Rows are points. To make a cloud, some directions were put in groups of two or more. Within a group, all points are equally far from the middle, so they leave a hole (a ring in 2 directions, a hollow ball in 3). The other directions are filled evenly. Then the cloud was stretched, turned, moved and blurred a little. Count the holes, and give their numbers of directions, smallest first.
(in the rows, 128 means zero)

Cloud (14 x 2):
136	80
116	91
110	100
134	81
152	81
167	153
116	91
105	116
108	104
133	81
180	113
166	89
110	99
112	142
Holes: 1 (2)

Cloud (28 x 4):
76	173	128	130
100	112	179	115
110	167	149	142
155	97	134	141
113	148	131	168
106	148	159	168
119	115	205	114
105	124	99	153
92	124	118	139
121	72	123	112
176	102	121	109
133	168	172	170
160	157	187	123
89	161	95	141
136	133	184	149
112	137	157	135
166	99	135	120
170	150	159	127
153	104	158	98
76	192	146	153
171	71	143	105
145	121	186	116
141	109	96	88
130	77	160	144
156	102	163	138
126	152	153	130
103	112	151	158
156	183	170	140
Holes: 0

Cloud (47 x 6):
76	94	136	141	115	99
145	90	100	107	122	141
165	119	72	136	116	126
106	104	99	98	124	204
115	141	76	125	159	118
130	142	65	131	112	144
153	94	83	143	130	104
173	132	108	166	139	162
168	117	159	136	87	98
151	112	163	134	79	157
88	164	131	157	137	111
118	135	110	87	76	173
182	107	107	161	146	113
158	144	155	98	99	154
149	95	92	178	101	86
160	91	122	101	98	124
158	138	136	91	112	127
173	107	88	129	121	97
117	190	139	173	89	142
170	96	109	156	121	112
65	143	147	118	130	178
111	202	103	131	131	150
67	130	145	91	163	163
115	150	183	99	146	156
180	127	147	126	130	122
156	120	71	169	74	130
75	113	117	101	103	175
85	115	119	137	163	107
161	132	152	138	102	157
160	133	97	119	64	162
100	159	104	99	95	167
81	166	154	129	112	128
73	113	131	132	133	97
197	160	86	143	118	139
164	83	130	140	129	117
117	151	187	98	104	153
95	131	108	182	82	144
162	95	118	145	123	141
107	152	157	137	171	101
79	136	100	141	103	147
108	157	160	114	100	80
127	152	101	97	109	144
114	177	114	122	138	103
150	182	88	107	120	171
153	120	76	167	125	164
117	146	60	142	127	154
115	88	115	119	160	181
Holes: 1 (3)

Cloud (104 x 9):
110	125	102	123	121	156	170	116	102
91	126	157	178	193	152	108	162	123
157	155	134	155	183	134	163	150	142
135	102	121	126	101	180	173	82	108
143	157	108	121	175	96	128	189	130
165	151	64	172	115	124	188	133	95
145	86	142	161	120	97	150	138	147
174	86	109	153	143	124	114	150	121
188	137	126	141	153	94	121	135	166
141	117	139	143	147	134	186	101	127
90	157	123	141	148	160	125	116	148
105	84	199	107	125	156	117	96	138
102	103	148	153	104	150	133	130	107
115	108	184	179	151	116	103	117	119
155	141	153	140	138	77	115	138	95
167	120	99	146	129	95	124	128	161
95	110	160	178	143	133	169	116	145
131	129	76	136	136	120	164	76	111
116	172	147	103	138	128	124	155	158
102	102	109	117	94	142	147	50	160
124	170	157	181	132	114	153	127	110
158	114	115	139	88	94	100	151	111
149	152	108	142	156	140	84	160	119
97	70	129	92	168	94	178	145	131
175	148	144	121	170	100	173	128	155
87	71	126	112	134	165	102	133	128
174	150	62	154	137	114	174	122	112
83	67	183	111	171	134	95	146	125
188	163	165	136	139	142	119	168	117
115	71	105	113	152	181	141	120	130
146	130	99	122	167	110	200	167	134
105	76	110	132	122	145	134	126	146
79	133	149	96	128	144	121	84	159
157	97	167	204	54	97	116	106	89
152	129	151	188	142	98	110	68	133
127	94	171	121	172	125	152	139	189
119	117	147	121	158	78	118	112	164
120	86	179	130	126	106	123	141	70
172	139	88	146	162	102	148	152	143
134	98	121	140	177	137	192	167	167
153	155	123	134	112	110	98	169	125
138	83	138	136	152	165	177	122	128
100	99	168	162	159	108	173	34	168
145	98	136	182	143	112	111	146	140
164	107	121	163	92	108	164	119	121
176	97	164	134	110	128	99	103	123
150	108	172	113	152	87	96	145	161
149	116	147	141	112	128	84	88	132
157	153	128	145	150	156	88	120	147
157	150	99	121	99	113	137	106	134
152	109	116	187	121	135	146	164	86
94	90	155	151	117	186	183	99	114
153	155	119	145	82	106	101	139	97
125	100	135	182	125	99	144	81	91
128	62	158	133	145	139	136	136	77
180	149	90	184	142	96	80	150	138
86	93	175	119	132	163	102	143	152
187	102	124	124	126	131	165	155	109
144	84	161	118	162	106	142	140	167
125	129	148	162	162	123	135	137	131
136	149	122	162	86	136	126	113	111
135	89	147	153	88	105	90	71	115
156	114	110	181	109	131	175	79	151
77	79	120	122	132	158	170	154	137
155	83	109	159	124	124	166	94	117
171	142	101	142	117	99	158	109	138
173	166	117	162	162	133	171	122	102
207	128	113	182	145	89	184	143	120
100	93	116	121	160	191	144	135	142
174	138	114	114	98	98	193	102	120
115	118	158	174	187	143	149	143	110
176	138	70	154	114	83	149	131	142
136	149	118	180	112	101	59	109	165
206	148	112	135	123	122	118	165	110
89	112	163	164	169	140	88	162	138
131	142	112	141	96	123	101	103	136
125	125	78	144	125	81	113	156	149
171	158	154	143	117	146	110	152	150
168	146	133	103	138	119	174	60	138
164	157	138	135	169	110	186	90	169
111	152	132	156	183	164	165	119	135
158	179	136	144	141	145	164	160	160
72	121	178	108	125	167	81	115	162
161	115	97	130	100	101	126	169	79
178	137	161	135	167	92	100	147	191
115	148	166	190	109	141	104	96	141
170	141	146	139	143	114	179	54	140
118	67	112	120	111	115	156	95	134
102	141	109	140	98	116	126	154	167
109	155	107	155	153	133	136	124	176
136	143	125	137	209	139	123	147	134
201	145	122	173	153	130	104	129	83
197	136	147	182	129	97	127	152	95
159	87	106	164	95	109	185	162	84
109	98	182	162	154	120	103	126	111
144	94	144	180	120	94	167	107	75
165	104	151	190	107	144	132	193	90
159	95	148	167	92	151	178	124	157
134	140	116	161	178	145	176	96	143
139	167	96	177	132	107	138	95	146
126	104	127	140	193	155	199	134	111
75	105	190	147	120	155	107	124	136
136	142	123	159	79	136	117	82	100
141	94	148	128	108	168	128	125	166
Holes: 0

Cloud (90 x 9):
135	120	161	108	174	73	149	66	112
119	116	104	151	187	135	73	108	67
154	99	134	106	93	139	112	95	85
133	65	149	103	91	91	175	116	147
144	139	188	137	142	120	99	125	167
131	117	152	158	128	130	169	123	150
127	129	140	181	161	125	110	113	73
110	114	153	79	176	73	136	144	162
101	122	135	65	149	128	172	103	139
151	128	195	107	117	153	144	144	154
132	96	178	101	127	160	156	94	158
89	181	155	130	130	76	124	131	120
110	104	110	115	168	76	105	171	116
138	135	185	82	148	124	161	169	136
94	128	122	92	171	142	110	101	171
146	159	161	95	95	101	133	144	115
125	112	128	158	157	68	95	130	138
117	95	126	142	135	78	130	64	144
98	129	157	131	63	107	166	161	169
156	142	77	156	132	131	73	123	107
110	103	143	103	116	98	171	82	149
121	191	135	121	187	88	95	85	129
81	79	186	97	104	69	131	191	122
147	72	177	106	164	108	140	100	127
122	107	94	90	159	97	152	100	83
132	79	165	90	145	134	135	104	112
120	147	166	137	116	173	138	88	139
91	156	138	96	147	78	183	124	133
102	96	157	146	176	137	98	97	126
81	104	172	100	87	112	194	160	117
94	91	109	119	127	85	121	127	163
67	180	156	107	125	98	171	98	121
92	129	108	157	157	120	77	143	126
148	155	127	166	124	117	112	134	132
138	166	124	90	85	90	141	129	133
133	129	153	123	165	139	117	45	175
170	115	140	114	101	109	154	111	93
128	142	141	120	152	148	84	130	83
129	81	164	118	130	101	110	190	103
110	144	131	90	76	83	143	94	142
110	80	154	69	98	96	150	174	146
109	150	88	169	174	109	112	92	109
131	102	166	137	137	127	141	58	108
137	150	146	143	117	102	121	158	121
149	140	127	170	163	100	88	125	77
173	99	169	120	118	120	129	132	138
138	81	104	132	126	140	152	139	108
103	144	154	85	108	106	174	82	170
137	119	130	92	153	92	146	66	147
68	115	150	104	140	104	103	125	92
120	143	187	91	118	103	196	119	133
108	117	154	110	108	162	103	120	120
144	135	135	126	77	117	95	139	87
82	143	175	109	94	68	162	111	102
144	128	165	105	198	160	117	127	136
61	152	154	99	132	81	171	162	159
103	121	166	144	73	83	124	110	128
78	145	140	152	144	121	102	104	132
89	126	137	72	123	132	150	116	79
113	112	162	153	124	123	83	118	93
126	110	155	97	77	116	152	160	95
116	82	199	109	95	82	152	167	117
112	100	116	116	195	100	89	98	125
162	188	114	128	145	106	107	86	163
99	101	150	56	128	102	135	177	119
103	118	120	147	155	114	101	188	88
123	95	131	82	144	136	107	128	108
132	91	146	106	130	102	98	85	161
150	106	144	160	147	154	85	57	120
92	147	146	141	124	111	140	88	177
121	93	162	125	146	139	183	110	145
159	117	131	106	167	151	108	111	98
74	109	181	115	126	141	146	113	152
103	144	106	139	166	96	158	85	110
124	121	156	132	110	151	88	82	120
113	169	137	112	158	134	171	64	139
154	147	132	76	174	95	138	82	130
143	171	108	166	184	122	110	80	119
159	119	123	109	195	118	91	69	124
111	145	150	107	217	142	103	81	147
157	127	116	119	134	74	105	124	108
128	104	98	92	130	114	100	127	102
96	136	189	140	78	141	126	134	173
94	168	140	130	151	134	79	150	164
121	143	100	159	176	99	116	80	138
103	92	161	133	113	114	105	192	91
112	148	120	78	108	147	126	166	131
113	109	190	147	137	126	163	117	131
94	138	145	114	105	135	88	150	111
170	125	111	136	171	100	75	96	127
Holes: 1 (6)

Cloud (96 x 9):
192	140	120	114	156	172	141	107	148
117	175	96	96	121	77	115	133	165
129	138	93	124	78	93	185	118	78
137	91	150	86	84	105	141	117	182
113	160	84	112	128	147	79	122	80
101	155	74	127	68	121	87	141	105
85	142	120	80	164	145	117	139	174
106	86	151	117	152	138	137	127	173
108	140	84	118	85	153	121	130	117
148	144	136	160	154	206	134	166	107
151	134	104	98	123	96	130	127	201
128	133	160	64	133	109	121	104	165
125	137	89	158	64	129	165	114	104
105	152	84	117	99	96	98	94	150
94	112	109	123	135	200	92	144	144
120	117	93	83	128	146	104	123	165
166	164	114	133	138	158	121	178	113
142	174	97	122	127	114	117	104	132
100	148	129	103	104	175	139	137	119
92	164	105	116	105	181	139	160	126
113	107	136	96	169	179	104	118	119
103	146	82	153	155	135	135	105	79
81	147	80	184	76	136	142	105	139
94	151	154	144	141	173	127	94	112
100	75	121	116	141	140	169	79	139
115	104	61	153	72	163	153	111	80
128	150	111	132	114	161	156	86	106
72	160	146	107	123	137	177	98	139
78	136	175	96	160	158	175	82	133
74	175	109	161	111	216	150	132	85
103	137	127	84	89	133	152	124	132
115	100	108	153	91	60	114	121	134
103	127	107	119	115	214	123	134	150
135	87	112	126	126	91	157	117	161
125	152	134	132	144	129	119	133	89
118	192	60	92	71	181	114	131	100
152	147	108	149	128	152	129	84	158
134	144	102	109	65	124	180	108	129
151	89	107	96	95	122	163	126	95
113	138	57	146	129	170	138	113	59
88	166	98	133	119	168	187	126	149
116	106	164	67	155	105	108	117	167
167	137	140	110	109	122	121	91	163
126	156	119	156	61	129	143	102	154
124	161	81	136	101	147	152	81	96
108	90	157	77	152	151	158	109	112
123	131	185	106	170	129	87	139	170
122	152	104	137	64	116	101	138	181
139	105	90	134	145	186	119	136	144
106	61	125	151	119	189	132	118	136
68	57	156	137	167	159	157	105	132
147	81	163	131	155	170	162	127	160
116	107	191	132	167	212	128	134	141
145	109	98	125	93	96	108	165	152
130	101	141	117	150	152	119	143	165
136	130	132	112	65	187	91	139	162
125	153	97	96	107	109	98	130	111
151	124	88	155	82	126	159	127	134
144	118	107	106	106	180	121	156	99
126	113	68	112	148	186	138	140	99
167	86	145	114	125	153	125	115	149
127	114	133	126	123	171	166	102	136
181	112	163	64	142	121	94	123	162
106	161	117	94	97	108	87	117	130
135	67	137	117	108	119	160	79	181
110	142	175	117	109	145	128	134	163
74	146	86	107	63	149	136	158	157
89	119	164	135	172	178	103	123	149
145	149	132	138	116	121	60	148	83
141	91	178	99	158	107	115	128	154
93	96	99	116	102	98	166	79	146
89	106	109	117	78	166	151	111	141
78	124	140	141	87	156	141	64	148
141	124	121	153	130	127	131	127	150
107	118	118	138	94	158	168	99	92
103	132	78	116	82	110	102	97	152
131	102	112	129	117	147	151	121	96
133	94	162	110	169	168	125	156	195
163	124	100	142	68	105	162	142	131
152	150	121	126	125	98	113	107	86
131	102	136	79	169	189	141	147	162
131	101	140	94	113	93	129	86	205
108	103	161	56	132	125	126	129	137
78	152	174	128	117	175	176	110	143
142	99	118	127	70	179	134	151	91
159	61	150	137	104	165	116	124	136
136	173	107	109	95	62	106	130	126
109	99	130	104	117	159	147	60	154
141	114	83	90	140	93	110	164	135
124	123	142	90	115	113	137	137	104
130	139	124	100	153	133	86	138	67
84	168	65	120	78	168	126	130	142
107	124	95	180	103	102	125	82	122
114	157	67	135	70	125	90	133	152
139	193	99	91	136	153	150	155	141
143	129	131	132	102	122	111	146	153
Holes: 0
